Every row gives one point. To make a cloud, some directions were put in groups of two or more. Within a group, all points are equally far from the middle, so they leave a hole (a ring in 2 directions, a hollow ball in 3). The other directions are filled evenly. Then the cloud was stretched, turned, moved and blurred a little. Count the holes, and give their numbers of directions, smallest first.

Cloud, 14 rows:
[[-42 -34]
 [-13 -54]
 [  6 -52]
 [ 20 -43]
 [-45  -5]
 [-16 -54]
 [ -8  22]
 [-45  -5]
 [-43 -32]
 [ 30 -10]
 [-45 -26]
 [-40   5]
 [-41 -36]
 [-36  10]]
Holes: 1 (2)

Cloud (21 x 3):
[[-39 -11  20]
 [ 28   0  -6]
 [ 10  -6   7]
 [-39  -6   6]
 [-25  -7  -4]
 [-33  15 -24]
 [ 25   7  -2]
 [-13 -16  19]
 [-52 -22  30]
 [ 14 -32  37]
 [ 13  14  31]
 [-36  60  10]
 [-17  33 -31]
 [ -9  -2 -44]
 [  7 -48  17]
 [  9 -45 -45]
 [  2 -48  15]
 [ 35  14 -26]
 [-11 -26  13]
 [  6 -18  25]
 [-13  14 -44]]
Holes: 0

Cloud (54 x 6):
[[ 36   7  -7  33  -5 -24]
 [  2 -36  -5  27  47 -25]
 [-14   0  19 -33  42   7]
 [ -5 -17 -39  14   2 -30]
 [-14 -19  -5 -28 -11 -36]
 [ 11 -23 -26 -18  -5 -48]
 [ 26  21 -20   3  48  -3]
 [ 34  17  -9  15  47 -12]
 [ -6 -18 -41 -14  -3 -18]
 [-15 -12 -25 -28  17 -43]
 [  3  42 -13  28   8 -21]
 [  9  16 -16 -38  18  13]
 [ -9 -47  20 -11  20  14]
 [ -3 -35 -29  24   5  29]
 [-14 -12 -21 -32  42 -27]
 [ -5  28  31   1  19  -9]
 [ -9   6 -29   2  60 -14]
 [ -4 -16 -38  20  -3 -33]
 [  9 -37  14  24  16  -9]
 [ 29 -15  -1  34  13 -33]
 [ 54 -32 -18 -22  39  -3]
 [ -3 -34   0  29  37 -23]
 [  9  34  12  29  26 -23]
 [  6 -24  20  -9 -27 -32]
 [-38  15  17   8  -8 -27]
 [  6  16  36 -22  49 -13]
 [ -9  -1 -53   5 -20  29]
 [-10  24  -3 -32 -27  10]
 [-21   1 -31  32 -12 -27]
 [ 25 -23  21  -3 -42  11]
 [-26   4 -26  34 -10 -21]
 [ -9  17  29   0  35   3]
 [ 19  23  -5 -35 -13   7]
 [  8 -40 -24  27   3  22]
 [ 26  13  16 -30 -13  18]
 [-34  21  12  20   0 -19]
 [ 13 -23  -5 -26 -11 -50]
 [ 43 -25  26 -28   8  27]
 [ 35 -40  -8 -33 -18  11]
 [ 18  31 -14  27  -3  11]
 [ 33 -52 -26  15  30  29]
 [ 48 -20 -15  16  31  -3]
 [ -2   4 -34  10  28  33]
 [-15  31 -37  11   8 -29]
 [ 29  30 -17  21  12 -20]
 [ -1 -30 -45 -12  24  25]
 [-12  19 -24 -31 -10  -4]
 [ 51  -9  -9 -39  24  25]
 [ 16  43 -21  20   6 -30]
 [ 21  22  28  22  -9 -24]
 [-18  -5 -25 -29 -21 -13]
 [ 19 -41  15  21  -1  15]
 [ 25 -39  28 -27  34 -27]
 [-36  21  12 -12 -20 -31]]
Holes: 2 (2, 2)

Cloud:
[[-13 -24  19  35  -1  -1  28  27]
 [ -2 -20  20 -10  13  30  39  21]
 [-16   8  11  20 -31   8 -12 -27]
 [  2  12  -6  16  19  36  14   8]
 [ 12  29   2 -14 -38  -4   7 -21]
 [-29 -25  10 -10 -45  32  33  -3]
 [ 11 -12  19 -18  11 -11  56  19]
 [  9  20  60  17 -38 -15  -6  20]
 [-22   1  26  32  22 -18   9  13]
 [-19 -21  -5  49   9  -1 -25 -10]
 [-34 -19   7 -12  12  10  14  22]
 [-10 -28  40  18  17  -5  -5  -7]
 [ 24  -3  -5 -14  27 -16  10  44]
 [ -3 -24  -5   0  12   4 -31 -10]
 [ 41  14  17  32 -17 -44 -33   0]
 [  1   1  15   3 -46  11 -27 -11]
 [ 10 -16  -9  25 -16 -12   8 -12]
 [ -8  12  36  10  -8  29 -21 -12]
 [ 53 -35  11  59  -6  11   0 -21]
 [ 13  33 -13   5  41 -17   0 -25]
 [ 30 -18  -8 -12  -1  42 -12  13]
 [ 40 -18   2  -4  22  18 -24   5]
 [ -5 -16  50  10  16   2  -1   5]
 [-27   5  24  25 -29  41   5  15]
 [-20  -7   8 -31 -14  -7 -24 -19]
 [-21  16  22   3  23  -3  -9  51]
 [ 33 -26 -11  30  -3 -10   6  12]
 [-21  -3  33 -16 -20  22  21   1]
 [ 13   2  29   2 -17   0  16  53]
 [ 19   5  39  19  30  41 -31  15]
 [-40  34  -9  38 -18   2  28  -7]
 [ 17 -22  11  10   6 -20 -32  32]
 [ 12   9 -34   8 -17 -20  11  14]
 [  7   6  28  38  -8   9  35  45]
 [ 14   6  12   8 -31  -4 -16  -8]
 [-19 -26  18  15  15  18  16   1]
 [ -6   4  54  25  26   1 -11  -1]
 [ 41 -12  27  29  32  15 -15  16]
 [ 48   2  35  20  21  16  10  -2]
 [ 31  -4 -23  16 -29  36  -8 -26]
 [-22 -20 -23 -18  15 -20 -16  17]
 [ 42 -40 -35  17   6  20   3   2]
 [ 32 -29  -8  18  28   2 -25  12]
 [-29  -2  -1  -9 -32  55  36  23]
 [-19 -12 -11  40 -29  -5 -14  19]
 [-17   5 -14 -15  -5 -17 -32   2]
 [-27 -29 -18  -8   6  39  23  -3]
 [-10 -16  53 -11   5   6  -6 -11]
 [  0 -11  18 -27  27  44  38  34]
 [-20   2  15  52   1 -25  -5  -6]
 [ 30  49  13   7 -24  -7   2 -25]
 [  9 -34  -2  34 -10  16 -14  40]
 [ 33  -2 -12   9  -8  32 -20 -17]
 [ 21  -8  12  21 -18  -8  58  19]
 [-13   8 -23 -19  10  14  -2  19]
 [  4   6  26  35  -6 -15  -9  44]
 [-25  -8  41  -6  24  56 -11  14]
 [ 56   1  11  29 -18 -17 -12 -14]
 [ 11  -9   8 -20  16 -36 -25   3]
 [-18   1  14 -15   0  -2  32  11]
 [  0 -48  30  38  43  -6  -5   4]
 [-13 -42   8  -8 -32  44  27   1]
 [-22 -35  10  -5 -12  12 -36  -9]
 [  4  18 -28   6  13 -18 -21 -16]
 [ 22  14  10 -28  21  29  11   6]
 [-25  18  12   1  31   8  20   0]
 [-12 -21   6  31  18  -2  13 -12]
 [ -3  -7 -14  -4  19  32   1  52]
 [-28 -16  14   3  10  53 -50  16]
 [ 23  20  -6 -35 -11  25 -37   5]
 [ 21 -51  32 -23  27  18 -27  -1]
 [-24 -35  25   9  36  34 -14 -14]
 [ -6 -25  42  27 -34   3   7  28]
 [ 33 -10  24  27 -35 -12 -26 -20]
 [ 55   8  37 -22 -26 -27  45 -22]
 [ 37   4 -15  17  -5   6  33   4]
 [ -4 -44  34 -10  19  10  -4 -14]
 [  5   2  18  34  17  29 -19   9]
 [ 16 -20  56  28   3  19 -27   4]
 [ -5 -40  18  14 -42  11  -4  11]
 [ 30 -20  15  32  10  -2  11 -32]
 [-34   6  38  -8  19  26 -42  15]
 [-13  -4  33  37 -30 -38 -34 -15]]
Holes: 0
